Each row of a before or after table is a point. The points were changed in one or more steps. Then noise was added and the rows were shuffled. The steps act on columns, c1 being the first. Write out the steps. A step turns or swaps two columns, mirrors them in a line or flattens them onto one, adds a multiple of one to another, or multiplies or shifts one. Angles are multiples of 10 degrees, from the lower column toward the higher: turns from -170 to 170, lines from 10 to 170 but not 90. Use the fewest steps. Two steps may share a column if one is a turn and the other turns, adds or multiplies; they go together, in the order done. Otherwise the lowest column goes first.
In the rows, 128 means zero.

Before:
[[172 107]
 [ 95 138]
 [160 160]
 [163 149]
 [142 102]
 [123 106]
 [179 145]
 [168 145]]
After (8 x 2):
[[107 122]
 [103 173]
 [150 165]
 [159 158]
 [143 178]
 [ 97 148]
 [137 170]
 [143  98]]
Steps: swap c1 and c2

Before (13 x 3):
[[118 140 139]
 [130 123 124]
 [141 118  80]
 [131 124 136]
 [137 138 130]
 [146 110 115]
 [128  95 135]
 [130 136 125]
 [139 119 140]
 [144 133 121]
 [132 124 140]
 [125 123 141]
 [117 108 115]]
After, 13 rows:
[[124 131 161]
 [116 158 145]
 [133 122 121]
 [135 140 158]
 [139 151  96]
 [140 122 133]
 [130 132 149]
 [131 134 158]
 [136 142   8]
 [144 129 110]
 [110 144  95]
 [123 114 154]
 [128 133 119]]
Steps: mirror c1 and c2 in the line at 10 degrees; multiply c3 by 2.5

Before, 12 rows:
[[133 127 137 140]
 [187 115 150 153]
 [126 160 116 157]
 [178 110  82 136]
 [163  95 158 118]
 [ 95 153 123 126]
 [132 142  83 112]
 [118 111 142 110]
 [130 142 118 137]
 [164  96 157 150]
 [171 153 154 112]
 [151 137 122 157]]
After, 12 rows:
[[ 69  95 106 148]
 [114 117  81  90]
 [103 111 178 104]
 [133 120 113 149]
 [146 110 104 200]
 [123 145 141  83]
 [102 115 172 182]
 [129 125 138 160]
 [121 101 127 200]
 [143  79 149  88]
 [102  87 171 188]
 [159 141 105 122]]
Steps: turn c1 and c2 by -120 degrees; turn c1 and c3 by -30 degrees; multiply c4 by 2.5

Before:
[[117 127 160 158 101 169]
 [100 138 151 141 158 108]
 [103 148 117 139 101  98]
 [115 201 104 120 152 109]
 [138 184 177 139 108 143]
 [164 124 160  85 134 108]
 [165 179  97 124 120 137]
 [137 148  94  87 166 168]
 [123 128 137  93 127 168]
 [147 207 175 164 138 143]
 [ 91 130 123 142  89 156]
 [157 124 128 123 147 171]]
After, 12 rows:
[[107  79 118  98 116 141]
 [120  66 115  68 107 115]
 [104 117  99 170 137  95]
 [145  96  34 161  80 110]
 [131 114  76 161  91 145]
 [168 123  90 113 144 117]
 [153  58  44 110 143 112]
 [118 139 100 101 100 168]
 [130 113  56 111 170 151]
 [119 130  68 133  76 113]
 [ 94  79  38 114 113 115]
 [130 132  63 115 120 187]]
Steps: turn c1 and c5 by -140 degrees; turn c5 and c6 by 70 degrees; turn c2 and c4 by -160 degrees; shift c3 by -60

Before (12 x 8):
[[151 102 124 102 141 110 137  91]
 [121 130 143  93 125 116 132 130]
 [186 180 119 203 133 114  99 154]
 [105 161  88  99 117 177 162 113]
 [119 132 106 100 139 148 124  98]
 [105 129  69 116  83 168  86  88]
 [135 125 126 122  91 124 148 112]
 [ 79 119  86 155 131 184 101 112]
 [178 121 113 162 117 125 130 170]
 [163 169 103 167 123 115  91 193]
 [152 142  84 160 137  81 129 155]
 [207 149  95 156 126 127  99 180]]
After, 12 rows:
[[146 174 124 126 166 123 118 130]
 [154 228 205 119 126 143 187 127]
 [127 181  92 144 132 140 121 128]
 [ 84 179 116  69 165  81 145 126]
 [168 171 161 115 138 131 158 125]
 [170 197 157  95 131 129 199 128]
 [151 154 103 127 117 149 136 129]
 [148 193 159  84 128 176 142 127]
 [ 74 170 157  86 117  72 117 127]
 [128 218 167 103 135 139 179 128]
 [132 210 100  88 129  77  88 124]
 [120 182  99 104 115 110 126 132]]
Steps: mirror c1 and c7 in the line at 20 degrees; shift c2 by 50; swap c3 and c4; turn c5 and c6 by 170 degrees; multiply c8 by 0

Before, 12 rows:
[[159 129 156  62 119 109 108 122 124]
 [104 131 131 119  95 151 124 127 117]
 [124  97 136 138 121 176 145 128 100]
 [153 123 156  84  96 111 151 141 134]
 [ 90 102 132 130 129 133 157 124 126]
 [143 144 151 141 131 137 136 138 130]
 [123  80 108 158 100 144 127 109 122]
 [161 141 134  64 136 126 124 152 160]
 [116 134 133 134 119 132 130 176 111]
 [169 116 155  52 115 113 114 160 137]
 [109  99 147 133 127 129 121 132 115]
 [109 111 103 141 121 128 147 123  76]]
After (12 x 9):
[[129  96 135 133 144 138 140  95 108]
 [139 116 150 140 143 149 115 129 130]
 [125 147 109 159  73 165 133 111 123]
 [120 143 147 130 116 133 146 107 117]
 [152 144 133 130 113 141 170 112 124]
 [141 135 102 142 114 128 149 122  76]
 [145 140 135 139 109 246 137 107 102]
 [154 105 152  84 109  85 106 114 133]
 [120 113 156  51 126  89  86  98 138]
 [112 125 154  64 122  83  92 133 127]
 [123 107 129 121 104 187 150 131 120]
 [134 116 131  64 151 124  95 114 161]]
Steps: turn c1 and c7 by -80 degrees; turn c2 and c8 by 140 degrees; turn c2 and c5 by -40 degrees; multiply c6 by 2.5

Before (9 x 11):
[[139 124 123 135 127 117 116 131 151 146 151]
 [125 122 119 131 123 132 118 101 121 120 143]
 [129 118 123 133 176 138 140 137 117 116 129]
 [123 116 136 127 120 133  98 154 132 135 155]
 [102 117 127 137 135 140 107 146 135 143 156]
 [120 121 125 140 135 143 171 146 115 112 131]
 [139 111 126 182 126  94 153 147 114 128 146]
 [121 148 149 139 127 143 110 140 123 146 156]
 [136 114 121 141 128 138 129 144 120 150 134]]
After, 9 rows:
[[115 148 149 139 125 124 143 128 123 111 159]
 [135 121  86 140 146 121 140 128 115 110 118]
 [ 97 117 138 137 146 121 123 128 135 112 158]
 [113 116 156 127 108 114 126 128 132 117 151]
 [134 124 140 135 125 118 118 128 151 137 157]
 [136 115 128 141 127 140 121 128 120 122 148]
 [121 123 133 131 115 114 117 128 121 118 132]
 [147 111 109 182 122 103 133 128 114 155 139]
 [132 118 116 133 247 123 127 128 117 116 119]]
Steps: turn c1 and c7 by -20 degrees; turn c3 and c7 by 70 degrees; multiply c5 by 2.5; turn c10 and c11 by 50 degrees; turn c6 and c10 by -70 degrees; multiply c8 by 0
